Each row of a before or after table is a point. The points were changed in one or more steps. Then noise was added and the rows were shuffled. The steps act on how far a point lies along the listed directions, d1 being the first. Write out the steps. A step turns or swaps two directions, mirrors them in a line or flattens them onto one, adds a multiple of one to another, or multiplies one. Angles are multiples of 10 degrees, from the lower direction toward the higher: turns from -170 to 170, lines from 10 to 170 but not 90. Use the fewest steps. Two steps may share a direction if one is a turn and the other turns, adds or multiplies; they go together, in the order done. Otherwise the lowest direction goes first.

Directions:
(1): [-16  26  50]
(2): [-48 -34   1]
(3): [-30  41 -30]
Before (13 x 3):
[[-25  -2   8]
 [ -2  10 -58]
 [-35   1 -12]
 [ -8  -1 -26]
 [  1  -4 -23]
 [ -6  28  -5]
 [-30 -15   7]
 [  5  -6 -60]
 [ -3  16  11]
 [-12 -38  26]
 [  9  -9  -7]
 [ -6  -2 -36]
 [ 15  24 -13]]
After, 13 rows:
[[-15  17 -18]
 [-48   5  37]
 [-50  16  23]
 [-20  12  16]
 [ 44  -8  19]
 [  2   8 -18]
 [-27  11  23]
 [-28  -3 -14]
 [-16   2  16]
 [ -5 -11   9]
 [  2  35  12]
 [ 15  22   3]
 [ 22  21  14]]
Steps: turn d1 and d2 by -140 degrees; turn d1 and d3 by -20 degrees

Directions:
(1): [ 45  18  29 -21 -31 -19 -21 -10 -28]
(2): [-11   8  54  55   9  -5  -5  -4  -1]
(3): [44  4 -2 17 -2 -3 60 17 12]
(4): [-31  39  -3  -9  -4 -13  38 -40 -22]
Before (14 x 9):
[[ -1   2 -23  -6  -6   4  13 -11  -9]
 [  2  -7   0 -10   6  -1 -14  10   0]
 [ -1   0  -9 -13  -1 -10  -2   6  -4]
 [ -2   4  10  -4  -4  -4 -19  -1   5]
 [ 60  -7  34  10 -13  -6 -13  27   1]
 [ 16  -5  13  14  -1 -13 -27   1   7]
 [ 18  17   7   3 -13  -2   7  -1   2]
 [-26  -7 -24 -18  10   5  -3  -2  13]
 [ 17 -12  21  15  -1  -5 -16   6 -12]
 [ -4   7  14   1 -13  -5 -32  -9 -14]
 [ -1  -1   5   4  -2   2 -13   2   4]
 [-11 -13   1  12   5   1   3  16  16]
 [-20  -3   9  12   9  -2   2 -13   5]
 [ -6   7  10  14   4   0  -7  -7  -5]]
After (14 x 9):
[[ 16  -4 -25 -13 -10   2   5   9   3]
 [  4  -7  -2 -13   3  -1 -13  10  -1]
 [  9   0  -6 -12  -5  -1  -1   7  10]
 [-20   3 -12 -21   0  -2  -9 -11   1]
 [ 30  -9  -7   4  -2 -12  -5  10  13]
 [ 12   5 -10   2   1   2  16   2   0]
 [  4   0  -7  -5   1  -5  24 -10   5]
 [  0  10   8  15  -3   2  -1   1  10]
 [-11  -1  -2  -6   3  -9 -10   4  -4]
 [-19   4  -5   6  -1   4  -8 -16 -13]
 [ 41 -17  32  24   0   1 -20  31  12]
 [ 28 -17   1   7   1  -1   3  14  -5]
 [  2  -3   6   2  -7  -7   5  10   5]
 [ 10  -1  -5  -5  -5   1   0   7   6]]
Steps: flatten d1 and d4 onto the line at 110 degrees; swap d2 and d3

Directions:
(1): [ 26 -36 -29  -3 -19  36  21   3 -41   1  50 -21   7 -14]
(2): [  1  -4 -21  -7  41  27 -14 -49 -30 -34 -19   9 -11  41]
(3): [  4  22  -1 -39 -10  39  10 -47  48  24  21  17  -4 -14]
(4): [ 16  -7 -14 -23 -47   5 -60  10 -19   1 -19  45   7  -7]
(5): [-36  29 -46 -10   7 -33   0 -27 -32  20  -4 -10  18 -41]
Before:
[[ -9   9 -13  21   6 -40   6  20 -23  16 -10  -7  12 -24]
 [ 14 -18 -10   5 -41 -18  15  26 -14  30  18 -10  26 -41]
 [ 16 -25   9   7  -3   6 -18  15 -13 -20 -19  15  -1  27]
 [ 41 -13 -16 -24 -39  29 -34  -2 -23  -5  -6  31 -13  -7]
 [ 18 -30 -31   9 -33   5 -16  18 -60 -23   2  16   3 -11]
 [  3   6   4 -17  24   1 -15 -21  -3  -8 -18  11  -2  11]
 [ 28 -19   7  -1 -15  24   7  30  -8  -3  33   2 -12   8]
 [-10   9  -1  -5 -20 -31   7  16  25  40   7   0  12 -31]
 [  7  -2 -36 -51 -13  33 -17 -59 -18   8  13  32  10 -22]
 [-10  16 -25  -9  19 -10   0 -35  -5  12  13  10  25  -1]]
After:
[[ -9  -4  11  17  10 -19  24  14   8   3  -5 -17   5  -2]
 [  0 -20  -1  37  -1 -10  53  30 -23 -13  27 -34  -3 -17]
 [ 23 -35 -25   7  14  25  24 -24 -42 -13  12 -15   8  13]
 [  8   1   2   0  -9 -17 -13   9   7  12   8  20  26   3]
 [ 13 -32   6   7 -40 -34 -22  53 -36   2  -4  13  16 -23]
 [ 17 -21  -3  31  -7 -28   6  47 -43 -11  -8 -23  -8 -12]
 [ 12  -7 -14  -1  -2  11  12  12 -27   1  32  -7  -4  -1]
 [  5   6  -5   6  32  12  27 -23   1   0   3  -6  -5   9]
 [  0   9  22  -5   2 -27  -8  16  12   9 -13   4   5  -9]
 [  9 -18 -22  -7  23  11 -16 -30 -24 -11 -12  12  -3  29]]
Steps: mirror d1 and d2 in the line at 170 degrees; turn d3 and d4 by 100 degrees; multiply d5 by 0

Directions:
(1): [-19  -7  -8  -6  -5   1  31  23  45 -12 -37  18 -38  -4  18   9  58   4
  -3  23 -26 -47   4 -13  13 -12 -12  15 -28  -8  10 -26]
(2): [ -3 -40 -16  40   0  10 -31   5  -5   6  26  15 -35  -3  -8  14   7 -27
   4  47  26  10   9  -6 -47  38  -2 -15  -4 -25  32 -23]
(3): [-14  17   5  55  -1  29  -3  12  -7 -22  21 -32 -32  -3  14   7  -5 -33
   3 -19 -21  -6 -27   7  17  -8  11  60  41 -10 -21 -16]
(4): [-10   1  48  28  60   3 -24 -10  13  12 -15  15  18 -21  27  23   1  27
 -30  25   9  -5  34  14 -12   8  16  27   0  38 -23  -2]
Before:
[[  2   9   1 -38   0 -16  26   4  14   2 -19  15  17   1  -2   6  14  22
   -1  -9 -14  -9   9  -2  22 -21 -11 -17 -22  26   0   9]
 [ -9 -10   5  30   1  11 -19   5  -5   1  10  -1 -22   4  -6  19   0 -13
    4  13  -2  -6   0  -3  -9   2   5   8  11  -5   6  -8]
 [ -4  17 -21  -5 -27   9  33  17   3 -10   5 -12 -12   7   1  -7  13 -19
    4 -19 -26 -15 -19   7  24 -19  -5  13   7 -18  -2 -14]
 [  3   9 -20  -7 -35   3  13  12  -9 -13  10 -21 -13   6 -14 -15  -9 -15
   28 -23 -10   4 -24  -5  27  -8  -5  -1   5 -23   9  -2]
 [ 17 -16   1 -17   0 -10 -14 -14  -8  16   0  13  14  -4  -9   0 -10   4
   -7  18  23  26  18  -2 -23  15   7 -31 -13   5  15  10]
 [-18   7   6  10  12   2  -1   4  13  -6 -18   5 -14  -2  19   6  12   6
   -4  12  -7  -9   4   4  11  -4   2  22   2  -1  -4  -3]
 [-10  -2  13   4  17  -9   5   8  11   2 -16  11   1   1   7  -2  23   9
  -11  15  -2 -11  13 -11  -8   7   1   4 -10  13  12 -11]
 [-12  -5  -9  10  -7  13  13   5   2  -5  -8  -5 -16  -1   3  -6   8 -14
   -2   0  -4 -19 -12 -12   3  -7  -4   8  -5 -20   2 -13]
 [ 10  21  12  19  14   2 -17 -13 -36  -1  15 -37  27 -10  -7  -3 -44 -19
    9 -30  10  24  -7   6  -2  -2  19   5  36   9 -23  13]
 [-11 -18   1  40   5  21  -1  18   3  -7   4   1 -29  -5   8  12  15 -15
   -6  27  -6  -6   5   1  -7  16   6  23   8  -8  10 -24]
 [-10  22   2   7   2   2  14   9  24  -2 -15  -7 -14 -11  12   6  11  -3
   -2 -13 -18 -12  -9  -6  14 -18   2  34  18   9 -11  -4]
 [ -3  -2  -8 -10 -15 -12  15   7   7  -3  -8  -2  -1  -2  -2 -10   7   7
   12   1 -14 -10 -10  -3   7  -8   2 -11  -5  -4  -1  -1]
 [  4   2   1  -1  -2 -15   7  -8   8   2  -8   5   2  -3   0  -4   8   8
    5  -2  -8  -9  -1 -10   6  -9  -3  -3 -12  -2   1  -4]]
After:
[[-10   6   4  25  12   7 -22  -5 -12  -3  10  -6  -6   0   7   4 -19  -9
   -1   4   7  16  -1   9   0   7   8  19  20  -6  -5   4]
 [  0   8  13 -11   2  -4  -3  -5  -7   5  -8  -2  15   8  -8   7 -11  13
    2 -15  -8  -2   1   0  12 -17   5  -2   6  13  -7  15]
 [-17   6  -3   9   5   3  25  20  28 -14 -37  -8 -29 -13  18  10  40 -13
    4   7 -23 -42   0 -13  11 -16  -1  18  -7  -5  -3 -25]
 [ -2   1 -16  13 -25  10   4  17  -4 -12  12 -17 -23   2  -7  -6  -3 -20
   24  -8  -7   1 -18  -5  18   0  -2   8   5 -23  11 -13]
 [  6  -5   0  19   0  -8  -7 -11  -5   3  11   0  -1  -3  -5  -2  -5  -4
    7   1   2   4  -3  -8  -6   2   1   0  -1  -7   2  -7]
 [ -2 -18  -8  29   2   6 -14   6  -9   0  27   6 -19  -2  -8  19   1 -20
    5  19   9  13   3   0 -17  14  -3  -6   3   1  15 -12]
 [ -3  -9  -7  15 -11  -4  -3   4  -8  -1  12  -7  -4  -3  -6  -7  -9  -6
   13   6  -1   5 -11   0  -9   4   7  -8   7  -7  -1  -2]
 [ 16  -1   4 -60  -3 -24  18 -11  17  14 -36  23  27  -3  -1  -7  13  31
  -12   7   3   1  23  -6   4 -11   0 -36 -35  17   9  16]
 [  8  10  14  -4   6   4   4  -3 -21   2   4 -12  29   2  -5  -8 -26  13
   -6 -16  -2  18   1  10  14  -1  11   5  17  17 -12  14]
 [  1   3  14   9  16 -10  -9  -4 -14   7   6  -2  20   4  -5  -8  -9   5
   -6  -2  10  15   7  -5 -13  12   7  -4   7  16   7   3]
 [ -4   1   0  14  -1  12  -2  -9 -21   1   9 -15   4   0  -4 -10 -22 -14
   -2 -14   8   6 -14  -5  -3  -3   2   4  10 -13  -6   2]
 [ -7   6  -4  53   3  19 -19   6  -2  -2  26 -16 -31 -12   3  13 -12 -34
    4  -1   2  13 -14  -1 -14   8  10  40  43  -6  -2 -12]
 [ -3   3 -19  39 -18  24   0  12 -21  -7  41 -20 -22   2  -4   2 -11 -42
    4  -6  -5   8 -21  12  -3   5   5  19  31 -27   2 -21]]
Steps: turn d1 and d2 by 160 degrees; add 1 times d2 to d3; multiply d4 by 0.7

Directions:
(1): [ 28   7   5  -4 -19  22 -18 -18 -43  16  -8  20 -14  41  10  -2  40  10
 -14  12  51  10  14   6 -47  31   3 -12 -38   1  33   4 -18 -29  24  -7
  10 -12 -10  -6  -4  13 -25   3  29  17  28  -5   6  19  30  -5 -25 -12
   1 -14   1  -8 -19  11 -13  -7  47  17]
(2): [ 14 -38 -41  12   8  20  -7   2  -3 -51  11   1   9  -2  19  46  -9  11
 -15 -13 -38  23  -1 -36 -19 -21 -17  14   8  -5   0 -36   6 -15  -7  -9
  27 -19  -2 -40  -2 -25  11  -5  -5  12  28  18 -45  33  14 -17  -9  18
  14 -26 -14  13   9  -5 -36 -16   5  19]
(3): [-24  17   6 -15  -7   3 -38   4   9 -19 -21  -4   8   3  -6  21  15  15
  -7  30  -7 -43  -1 -25  35 -23 -40 -12  12  -3  34  -6  20 -47  -6 -15
 -22  -4 -10 -19  -6  12   0 -47 -31  23 -14   5  18   7 -15  38  26 -11
  -4  14 -29 -18 -18  11   2   3  52  -9]
(4): [  8  19 -60   9 -32 -13  28  -9 -18  23  -7 -34  -5 -17  -1  15   0   1
  -1   8 -14 -35 -22   5 -10   5 -42 -14  -3  15  -4  16  33  14   0  50
  -4  31  23  12  -4  20  -1  13  11  17  -5   4 -34  14   3 -10  -7  21
  21 -33  11  21 -45  -7  32  21  30  -6]
(5): [  3  -6  -2  11  47 -13 -47 -29 -13  11 -10  19  48 -19  -6 -12  24 -32
 -33   4   6   1  -3  26   7   4  -7   7  -8  19 -12 -35  -4  51  -4 -10
  21  -5  11   1 -15   2 -33 -22  -7   0 -28  -9 -12  46  -5 -25  20 -14
   2 -32 -24 -38  -9  -8  23  19  -6  -7]
Before (11 x 64):
[[  2  -7  -7   9  11 -12  15   3   8  11   3 -10   2 -21  -4  -5 -17 -12
    0  -8 -14   5  -8  12   7   2   8   4  11   9 -26  -1   3  32  -7  12
    2   9  16  14   1  -6   6  16  -4 -18 -12  -2 -11  -8 -12 -10   5   6
    8  -9  13   7   6  -9  12   5 -27  -5]
 [  6  -9   7  -2   0   4  -5   2   0  -8  -2   9  -3  17   4   6   3   5
   -5  -6   8  20   6  -7  -6   4  11   5  -4  -5   3  -3  -8  -6   7 -11
    4 -10 -10  -6  -2  -6   1   4   7   4  12   4   4  -4   6  -1  -5  -2
   -4   3   3   3  13  -1 -16 -14   0   8]
 [  8  -1  -5  -3  -6  12   2  -3  -5  -9   0   1 -14   8   9   3   0   8
    2   0   6  12   4  -8 -10  -5  -3   2  -7  -4   7   1  -5 -18   0  -1
    2 -12  -8  -7   3  -4   7   0   8  -6  15   4  -4   0   3  -2 -10   4
    1  -1  -1  12  -1   2 -13 -11   8  10]
 [ 11 -10  23  -3   9  12  -5   5   3 -15   9  11  -4  12  10  -6  -2   2
    5  -9   8  25  21   4  -3   3  27  11  -1  -7  -6  -7 -17 -10   2 -15
    9 -15 -12  -8   2 -11   4  -3   0  -8   7   4   8 -11   6  -4  -9  -6
  -11  14   1   0  25   3 -23 -13 -14   8]
 [ -2 -12 -10   1  14   1  -7   4   9 -17   4  -3  10 -12   3  13  -4  -6
   -5  -8 -16   4   6  -8   5 -15  -6   8  11   0 -13 -11   7   6 -11   0
    4   2   0  -8   1  -6   6  -8  -9  -5   0   5 -18   7  -5  -4   3   1
   -2  -4  -6   1   8  -6  -2  -1  -7  -5]
 [ -5  18   7  -7  -9 -13   5   0  -3  24  -8  -6  -4   2  -7 -17   9  -8
    1   4  17  -8  -4  21   5  11   1  -4  -5   8  -4   9  -1  17  -1  11
  -14   8   5  15  -5  13  -9   9   9  -7 -14  -7  16  -6   0   4   1  -7
   -6   3   3  -1 -14   1  23   8   1 -11]
 [  3   1 -13   2   0   0  -3 -10 -11  13  -4  -3  -3   5  -5  -5   8  -3
   -4   5  11  -2   2   8  -4   8   2  -5 -13   6  -4   1   0  10  10  12
    5  12   7   2   0   5 -12   2  11   3   3  -5  -1   5   8  -8  -4  -3
    1 -13   2   1 -12   3   9   7   9   3]
 [  9   2 -17   4   0  -3   3  -5  -2  -2  -3   3   0  -2   1   4  -1   0
   -7   0  -3  -1  -4   0 -12   3  -5  -1  -1   1  -8  -5   3  14  -1   9
   12   6   5   1   0  -2  -5   8   8   1   1   0 -13  12   4 -14  -7  12
    6  -9   4   6  -2  -7   4   0   2  -1]
 [  7   0  -5   2   5   2 -10  -5  -8  -5  -4  -1   7   4   3  17   8  -1
  -11  -1   0   9  -2  -5  -2   5  -8   2  -5  -5   6  -9   5  -9   4  -7
    3 -11  -1 -10  -4  -1  -7 -11  -2   8   8   6  -7  17   8  -6   5  -6
    8 -11 -12  -7  -5   3  -3  -2  18   2]
 [ 14   4   2   4 -18   3  32   3  -4  11   8  -4 -21  12   1  -7  -4   6
    9 -11   7  11   5   5 -23   7  10   6 -10   4  -4  12  -7  -2  10   9
   -3   7  -4   4   9   2   5  24  11  -8  15   1   2 -19   8  -5 -19   6
    1   5  23  13   2   1  -1  -5 -12   4]
 [ 11  -4 -11   5   0   5  -5  -9 -12  -8  -1  -4   3  -4   4   7  14   0
  -10   3   3  -3   1  -2  -9   0 -12   3  -3  10   6  -5   5  -2   0   8
    8  -2   9  -1   2   1  -7  -3   8   7   0   7 -15  15   5  -6  -7   3
    2 -19  -7   2 -12   5   4  -2  15   7]]
After (11 x 64):
[[  0   2  -3  -4 -11   6   4  -1  -9   9  -3  -2 -17  17  -3  -4   7   8
    4   7  15  -1   8   0  -6   8   4  -8 -14   0   7  11  -3 -13  13   6
   -3  10   0  -1   5   5  -4   3  12   4  13  -3   9  -9  11   3  -9  -5
   -2   1   7   8  -9  10  -1  -1  17   5]
 [-13  14  16  -7   6  -9  -7   2  11   4  -9  -6   8  -6  -8   5   0  -4
   -1   7  -1 -10  -5   3  28  -2  -5  -2   6  -6   5   3  10  -8  -1  -6
  -17  -2  -2   3  -3   6  -2 -22 -16   2 -13   1  15  -5  -9  13  21 -14
    0   9 -11 -13  -1   5  11   4  10 -12]
 [ -3   0  11  -2  16  -7  -2   1   7   9   2   1   6  -9  -5 -14   1 -14
    0  -6   7   3   8  14   7  -1   9   3   4   2 -17   3  -1  20  -8   2
   -3   8   0  10   3   2  -2  -2  -2 -14 -10  -3   0  -6  -5  -5   5  -5
  -10   5   3  -6   9  -6  13   4 -18 -10]
 [ 13  14   2  -1 -10  -1   6  -7  -9  17  -3   9 -11  12  -1 -14   8   2
   -3   4  23   0   3  12 -21  17   9  -8 -12   0   1  11  -8   9   8   8
    6   8  -2  13   2   5 -11  14  19  -1   2  -6   5  -1   7  -9 -12   3
    0   2  12   4  -4  -3   8  -2   6  -2]
 [ 39  -4 -19  14 -12  14  10 -20 -40  17   4  10 -10  26  11   0  24   3
  -16 -10  26  22   8  10 -59  23   0   5 -36  14   6  -6 -13   3  22  10
   20  -2  -2  -9   2   7 -20  23  30   7  31   0 -20  21  28 -29 -33   5
   11 -31  15   2 -16   2  -7  -5  14  16]
 [ 33  -9   1   9  -9   7  31  -3 -24  25  11   5 -24  14   8 -15  -1  -4
    1 -13  27  35   6  20 -45  34  35  -1 -19   4 -15  12 -23  18  16  13
   14   1   9  18   5  -4  -4  44  33 -16  24  -5  -8 -11  18 -24 -30   3
    8 -14  34  15   7  -2  -6  -8 -17  14]
 [  4  -2  -8  -7 -26   8  19  14  -1 -11   5  -9 -23  16   7  13  -4  14
    7  -6  -1  10  -1 -10 -12  -1  -2   1  -2  -8   5   4   0 -19  -2   6
   -8  -4  -5  -8  -2  -3  10  16  11   0  18   6   0  -9  13   7 -17   6
   -3   5   5  24  -3   3 -12 -12   9   5]
 [  7  -4   1   1  10  -1 -20  -9  -9   0  -9  13   9  12   2   4  15  -3
  -17   1  13  14   4   2  -4   6   4   3 -10   4   6 -12  -5   6   8 -11
    8  -8  -7  -6  -7   0 -12  -4   6   9   1   1   1  11   4  -5   1  -7
   -1 -10  -5  -9   2  -3  -4  -7   8   4]
 [  4   6  -5   2   9   1 -17 -16 -10   3  -9   3   5  -3   2  -5  12  -6
  -11   8  11  -1   0   5   0  -2 -14  -1  -9   5   5  -7   0   2  -2   2
    4  -7   0  -2  -4   5  -9 -12   1  -4  -2  -1  -5  16  -3  -5   2  -3
    2 -13 -11  -4 -13  -2   6   2  13   3]
 [ 24 -13   8   3  18  14 -24 -14 -17  -7   3  19  11  15  13  -4  17  -6
  -15  -6  19  27  20  12 -18  12  17  12 -14   2  -4 -22 -17   4   7 -13
   24 -19  -9 -13  -6  -8 -14  -8   6   0   7   1  -8  19  15 -21 -10  -8
   -4 -14  -8 -10   9   0 -16  -7   0  13]
 [ -4  11  14  -4  -6  -2  -2  -1  -1   5  -4  -6  -3  -4  -6 -11  12  -1
    2  10  14 -16   3   5  10   2  -4  -3   2   9  10  11   3  -7  -1   6
  -10   3   6  12   4   8  -2  -7   3   3 -14   2  11  -7  -6  13   3  -6
   -7   5  -2  -1  -8   9  14   2  12  -3]]
Steps: multiply d3 by 2.5; turn d1 and d3 by 50 degrees; turn d4 and d5 by 40 degrees; turn d2 and d5 by 130 degrees
